Each point is reached from the start by the listed moves, each made once or not at all, plus a little noise. Is the number of moves made odd or even? Then give how often each move was made.

Moves:
(1): [9,-35,-28,13,-26]
(2): [7,-21,-12,-56,-28]
(3): [17,-15,4,35,-33]
Start: [9,-11,-4,-25,16]
Points:
[10,-12,-2,-24,15] -> even (0, 0, 0)
[25,-67,-43,-68,-38] -> even (1, 1, 0)
[18,-46,-31,-15,-10] -> odd (1, 0, 0)
[25,-27,0,13,-17] -> odd (0, 0, 1)

Moves:
(1): [15,-2,-3,10,-12,-4,-6,1,-10,10,26,8]
(2): [2,1,-7,-16,9,16,7,29,21,-7,19,7]
(3): [23,-8,33,-4,-20,22,-5,2,27,11,-9,3]
(4): [5,15,-4,26,-27,-12,8,16,4,5,-22,2]
(5): [13,26,-4,1,44,-1,5,-10,22,9,16,-14]
(6): [0,-13,-5,25,22,24,14,-5,10,-3,0,31]
(7): [-17,19,21,1,-4,9,19,6,-8,2,18,5]
(8): [-23,1,4,23,2,5,-39,0,8,-9,10,-16]
(9): [2,-10,12,16,-18,3,17,-2,-14,-26,8,-42]
(10): [-7,-22,22,9,-19,-47,12,-19,39,-26,4,16]
(11): [21,28,-4,-12,-12,9,-15,-16,-12,-32,4,14]
Start: [-8,12,-12,-3,-12,-3,-3,-4,-11,-2,16,-27]
Points:
[-30,62,11,8,-29,23,-39,-17,-23,-41,49,-23] -> odd (0, 0, 0, 0, 0, 0, 1, 1, 0, 0, 1)
[6,27,28,2,-65,-16,33,-6,3,-80,95,-22] -> even (1, 1, 0, 0, 0, 0, 1, 0, 1, 1, 1)
[39,18,5,43,-7,-20,24,-61,23,-74,74,-18] -> even (1, 0, 0, 0, 1, 1, 0, 0, 1, 1, 1)
[23,28,47,63,-29,-13,43,-10,73,9,47,23] -> odd (1, 0, 1, 1, 1, 1, 1, 0, 0, 1, 0)

Moves:
(1): [-2,7,-8,0,5,-12,19,-1,-14,-4,-5,-1,8,1,-1,11,-8,-1,9,-14]
(2): [-8,6,-6,2,5,18,10,10,-2,-1,5,5,5,3,-6,-1,8,-7,-14,7]
(3): [13,-1,0,7,-10,-4,-3,-2,-1,-4,2,3,-2,13,-8,1,11,-11,9,10]
(4): [-15,15,4,9,-20,-20,24,-18,-13,-22,-15,7,-11,10,2,6,17,4,-11,-9]
(5): [1,16,10,-7,0,-1,7,8,12,3,-5,-5,-2,-11,-8,-17,0,-5,-8,-11]
(6): [-4,4,9,-5,-6,-12,3,5,11,6,-11,17,-12,-12,23,7,-7,-16,6,5]
(7): [-5,-2,-13,-2,3,1,-6,6,13,8,7,3,0,0,3,19,-1,2,8,8]
(8): [-2,-4,-6,-3,1,2,-11,2,14,4,4,5,9,-9,3,-6,8,-4,-4,1]
(9): [3,10,6,-2,7,-15,14,4,1,2,0,10,3,-2,-6,-1,3,8,0,-3]
(10): [3,-11,-1,-9,-4,-4,1,-5,-9,-3,6,-2,0,10,0,8,17,0,8,0]
(11): [-8,16,-4,-3,-5,6,-3,1,4,1,-7,8,3,8,-3,7,0,1,-10,-5]
(12): [16,-5,2,4,26,-9,12,-25,-15,-5,-4,-17,-2,1,-5,-9,-1,10,6,4]
(13): [0,7,0,4,4,-4,-4,4,0,-17,-5,1,2,-5,2,3,15,-3,-3,-4]
(14): [-3,16,3,-4,1,-7,-1,20,-8,-14,-25,-4,3,1,-37,-4,12,-1,-5,-9]
(15): [-1,4,5,8,5,6,-9,-4,-7,4,-5,-1,-2,-4,1,-2,16,0,10,9]
(16): [3,8,-3,-7,-12,-20,-18,-2,5,-22,-26,10,-22,1,20,-22,12,-4,26,12]
(17): [14,-6,14,-8,2,-7,-5,12,-3,-10,-5,-23,19,5,-20,-17,0,-4,11,21]
(18): [-2,-2,14,-13,5,9,15,-2,11,1,1,-1,2,-12,-2,-11,-2,6,12,-13]
(19): [18,-14,10,14,1,0,4,-2,1,9,-1,-6,-5,11,26,-7,14,-5,3,8]
(20): [-13,2,12,8,6,-11,-9,8,7,-1,-4,7,-7,-4,3,-5,-6,-16,19,-4]
Start: [5,-2,3,9,-10,10,-8,1,3,-8,-8,-1,1,-6,7,-7,-6,9,-3,9]
Points:
[-9,10,4,13,20,-16,-36,3,29,-15,-44,30,-30,-29,49,-26,23,-25,55,50] -> even (0, 1, 0, 0, 0, 1, 1, 1, 0, 0, 0, 1, 0, 0, 1, 1, 0, 0, 0, 1)
[-5,70,33,2,2,-45,25,13,-9,-75,-95,-9,-7,7,-54,-52,52,-18,60,15] -> even (1, 1, 1, 1, 1, 0, 1, 0, 0, 0, 1, 1, 0, 1, 1, 1, 1, 1, 0, 1)
[-16,47,47,-6,-6,-43,28,34,9,-67,-68,-14,23,-29,-53,-49,30,-15,19,-31] -> odd (1, 0, 0, 1, 1, 0, 0, 1, 0, 0, 0, 0, 1, 1, 0, 0, 1, 1, 0, 1)
[17,8,19,-5,18,18,-7,4,27,-6,-22,-1,21,-12,-7,-20,27,-15,33,55] -> even (0, 1, 1, 0, 0, 1, 1, 1, 0, 0, 1, 1, 0, 0, 1, 0, 1, 1, 0, 0)
[32,13,32,-6,12,-20,27,-3,0,-34,-63,-8,-3,1,39,-50,9,-12,47,35] -> odd (1, 1, 0, 0, 0, 1, 0, 0, 0, 0, 1, 1, 0, 0, 0, 1, 1, 1, 1, 0)

Moves:
(1): [-22,-6,-12,-2,15,9,17,-12,7,-2,-1,-7,21,9,-3,8,6,8,7,-1,-5,-7,12,-6,7]
(2): [-5,20,-7,0,-5,5,6,16,13,-9,-13,3,-9,7,-30,-3,7,34,2,-3,2,8,-12,-26,6]
(3): [-8,6,1,-1,10,-1,2,0,12,3,2,-3,7,-6,-4,4,1,-11,-13,-10,-3,1,-3,2,-10]
(4): [-5,9,0,14,-12,-8,-2,17,8,-7,-10,9,-3,-3,-5,-5,4,14,12,-2,6,-1,-14,8,3]
(5): [-4,-2,-4,5,2,-3,-13,-9,8,13,-2,-9,-7,-4,-15,6,26,-6,-3,5,9,-3,21,-18,-6]
(6): [10,0,-2,1,-5,-3,0,17,26,2,-2,-3,-16,-17,-1,6,-2,18,-13,16,3,-3,-8,-4,14]
(7): [3,-10,9,-4,18,-5,-18,14,-6,-6,15,-14,-17,-14,0,-2,11,-6,-3,0,10,3,10,-17,-20]
(8): [10,6,-5,3,8,-3,-7,-4,-19,5,9,2,8,-5,-6,-6,-5,-26,1,12,13,0,9,-15,-25]
(9): [5,-9,-5,2,-6,2,0,-11,-14,9,1,-3,5,-8,-7,-5,-16,-1,7,0,1,8,0,2,-11]
(10): [-2,-5,-5,-2,0,-3,12,-1,0,14,4,11,4,-7,4,0,0,7,-2,2,-7,8,11,6,-1]
(11): [-3,12,-11,-10,8,1,18,-24,1,7,15,-11,24,2,2,-4,-1,0,-1,6,3,-3,-3,1,6]
(12): [-8,4,1,2,-6,5,-11,-1,-8,-5,7,-7,-1,0,1,21,-3,0,2,2,-1,-10,2,-7,6]
(13): [2,12,4,-4,10,-1,-9,12,16,5,-5,2,11,-16,-8,-20,-1,15,-8,-5,-3,-1,-5,-3,-11]
(14): [5,-7,-7,-6,5,-4,13,-3,3,11,19,7,13,-4,-9,-9,-10,0,-5,-3,-4,-14,-9,2,15]
(15): [19,8,5,-10,7,-12,-2,16,0,14,-10,-9,-11,-6,-9,-9,-3,-12,20,3,1,5,-7,-14,7]
(16): [0,-5,6,9,-14,-6,3,6,-7,4,-7,5,0,8,7,4,-2,1,-2,-4,7,6,-9,-4,7]
(17): [0,-9,-14,-17,-4,-8,14,3,4,7,4,12,9,-20,3,-19,14,3,-4,-2,-11,-4,-10,-16,-2]
(18): [-2,15,4,-13,-11,-1,20,-9,14,-9,-8,-1,2,10,7,4,0,15,21,-7,10,-1,4,-10,12]
(19): [24,-10,12,11,-2,-12,15,12,-3,17,3,-1,13,-2,-14,10,-7,10,25,10,0,2,-18,19,-13]
(20): [-11,6,3,-4,-1,6,-6,2,5,-18,4,-8,3,-9,0,2,5,-4,-11,2,1,1,12,-12,14]
(21): [-7,-8,-1,-15,-18,-12,-14,6,-2,8,-2,-9,-24,15,4,15,4,-19,-15,5,9,-4,5,-4,8]
(22): [12,-1,-12,8,3,10,11,-3,-1,6,7,-8,11,1,5,-6,10,0,-9,-1,-4,-4,5,3,-4]
(23): [-10,4,7,-8,7,15,3,-3,-12,3,5,8,13,-3,-12,-6,-8,3,1,-2,13,-5,-6,5,-7]
(24): [9,-1,-12,-9,14,12,-17,12,22,-11,6,0,2,-2,-7,-3,5,15,3,-6,6,8,-6,-7,8]
Start: [-27,8,2,15,-1,-11,10,-11,14,1,-14,4,-23,5,-13,-11,-6,6,10,-24,-3,1,-10,-12,-1]
Points:
[-60,71,-16,12,-7,1,18,15,71,-23,-28,-10,9,-32,-64,-4,-11,69,15,-19,23,-3,-15,-81,3] -> odd (1, 1, 1, 1, 0, 1, 0, 1, 1, 0, 0, 1, 1, 0, 0, 0, 0, 1, 0, 1, 0, 0, 0, 0)
[-17,55,-36,-22,-11,-35,-7,38,35,30,-12,-4,-1,-30,-67,-40,-2,20,16,-26,26,15,-62,-95,-8] -> odd (0, 1, 1, 1, 0, 0, 0, 1, 1, 0, 1, 1, 1, 0, 1, 1, 1, 0, 0, 0, 1, 0, 0, 1)
[-38,30,-6,-15,3,11,11,0,75,-3,-2,1,-22,-23,-38,-2,21,51,8,-9,31,6,17,-54,34] -> odd (0, 0, 0, 0, 1, 1, 0, 0, 0, 1, 0, 0, 0, 0, 0, 0, 0, 1, 0, 1, 0, 0, 1, 1)
